Each row of a before or after table is a point. One or more steps were done to the points. Then noise was added and the rows were shuffled. The steps act on how far a point lies along the listed directions, d1 being the first. Name the steps. A step turns or swaps two directions, mirrors them in a line or flattens them onto one, adds a multiple of one to another, or multiplies one. Angles are multiples of 10 degrees, from the lower direction toward the higher: turns from -170 to 170, lines from 10 to 170 but not 90. Use the fewest steps. Two steps may share a direction if one is a turn and the other turns, adds or multiplies; they go together, in the order done. Otherwise the lowest direction goes first.

Directions:
(1): [-0.19 -0.58]
(2): [ 0.58 -0.19]
Before (9 x 2):
[[ 0.05  0.12]
 [-0.05  0.08]
 [-0.69  0.33]
 [ 0.64  0.26]
 [ 0.72  0.67]
 [ 0.09  0.21]
 [ 0.34 -0.16]
 [-0.42  0.26]
 [-0.88  0.11]]
After, 9 rows:
[[ 0.08  0.05]
 [ 0.12 -0.08]
 [ 0.20 -0.12]
 [ 0.32  0.40]
 [ 0.55 -0.84]
 [ 0.15 -0.71]
 [ 0.46  0.63]
 [-0.20 -0.29]
 [ 0.27  0.84]]
Steps: turn d1 and d2 by -100 degrees

Directions:
(1): [0.06 0.30 0.68]
(2): [-0.15  0.67 -0.28]
Before (12 x 3):
[[-0.35  1.58  0.13]
 [ 0.04 -0.25 -0.19]
 [ 0.27 -0.08  0.20]
 [ 0.07  0.99 -0.05]
 [ 0.12 -0.43  0.01]
 [-0.35  0.32  0.14]
 [ 0.12 -0.12  0.70]
 [-0.13  0.03  0.56]
 [ 0.07  0.79  0.40]
 [-0.10  0.80  0.27]
 [-0.16 -0.27 -0.58]
 [-0.09 -0.11  0.50]]
After:
[[ 0.25  0.02  0.17]
 [-0.15 -0.32 -0.64]
 [ 0.13  0.48  0.53]
 [ 0.07 -0.19 -0.08]
 [-0.18  0.80  0.44]
 [ 0.02 -0.15 -0.23]
 [-0.11  0.04  0.49]
 [ 0.17  0.53  0.13]
 [ 0.08  0.10  0.60]
 [-0.30  0.18  0.21]
 [-0.17  0.13  0.54]
 [-0.03  0.45  0.39]]
Steps: multiply d2 by 0.4

Directions:
(1): [ 0.71 -0.42  0.11  0.20]
(2): [-0.43 -0.55  0.48  0.12]
(3): [-0.12  0.16 -0.13  0.82]
(4): [0.16 0.49 0.69 0.04]
Before, 10 rows:
[[-0.16  0.67  0.12  0.02]
 [ 0.29 -0.27  0.22  0.45]
 [ 0.29 -0.41 -0.11 -0.56]
 [ 0.29  0.03  0.10  0.13]
 [-0.44 -0.47  0.52 -0.08]
 [-0.20 -0.33  0.51  0.05]
 [ 0.05 -0.55  0.03 -0.38]
 [-0.16  0.13 -0.10 -0.12]
 [-0.27  0.27  0.42 -0.17]
 [-0.97 -0.75  0.34 -0.47]]
After, 10 rows:
[[ 0.36 -0.27  0.16 -0.63]
 [ 0.27 -0.09 -0.17  0.12]
 [-1.16 -0.88  1.16 -0.43]
 [-0.72 -0.86  0.66  0.00]
 [-0.52 -0.81  0.43  0.15]
 [ 0.22 -0.42  0.26  0.48]
 [ 0.06 -0.44  0.48 -0.40]
 [-0.27  0.34 -0.67  0.09]
 [-0.09  0.21 -0.06 -0.12]
 [-0.53 -0.27 -0.27 -0.03]]
Steps: multiply d2 by 1.6; mirror d3 and d4 in the line at 10 degrees

Directions:
(1): [ 0.33  0.74  0.52 -0.30  0.03  0.30]
(2): [-0.12  0.35  0.07  0.42  0.73 -0.50]
(3): [ 0.02  0.11 -0.33 -0.81  0.06 -0.56]
(4): [ 0.58 -0.58  0.56 -0.08  0.17 -0.28]
(5): [ 0.76  0.09 -0.64  0.17  0.18  0.19]
(6): [-0.23 -0.28 -0.04 -0.37  0.71  0.57]
Before, 11 rows:
[[ 0.09 -0.33  0.65  0.15  0.77  0.60]
 [ 0.19 -0.49  0.15  0.21 -0.05  0.79]
 [-0.75 -0.22  0.27  0.66 -0.04 -0.30]
 [ 0.27  0.09  0.07  0.50 -0.17  0.62]
 [-0.01 -0.51 -0.41  0.12 -0.52 -0.25]
 [-0.67 -0.40 -0.25  0.07  0.06  0.60]
 [-0.82 -0.37 -0.48 -0.41 -0.05  0.24]
 [-0.16 -0.03 -0.45  0.63  0.35  0.06]
 [-0.19 -0.20 -0.90  0.63  0.06 -0.25]
 [ 0.27 -0.09  0.28 -0.51 -0.64 -0.07]
 [-0.55 -0.43 -0.94 -0.43 -0.18  0.26]]
After, 11 rows:
[[ 0.33  0.09  0.09  0.55 -0.11  0.68]
 [ 0.35 -0.30  0.16  0.48 -0.61  0.34]
 [-0.30 -0.27 -0.85  0.50  0.36 -0.02]
 [-0.61 -0.10 -0.46 -0.01 -0.74 -0.34]
 [-0.32 -0.20 -0.91 -0.09 -0.80 -0.20]
 [-0.12  0.01 -0.39  0.69  0.27 -0.05]
 [-0.40 -0.07 -0.16  0.51 -0.72 -0.06]
 [-0.18 -0.67 -0.49 -0.16 -0.01  0.15]
 [ 0.48  0.14  0.65  0.80 -0.31 -0.26]
 [ 0.10 -0.28  0.26 -0.75 -0.21  0.33]
 [-0.77 -0.34  0.25  0.48  0.28 -0.04]]
Steps: multiply d6 by -1
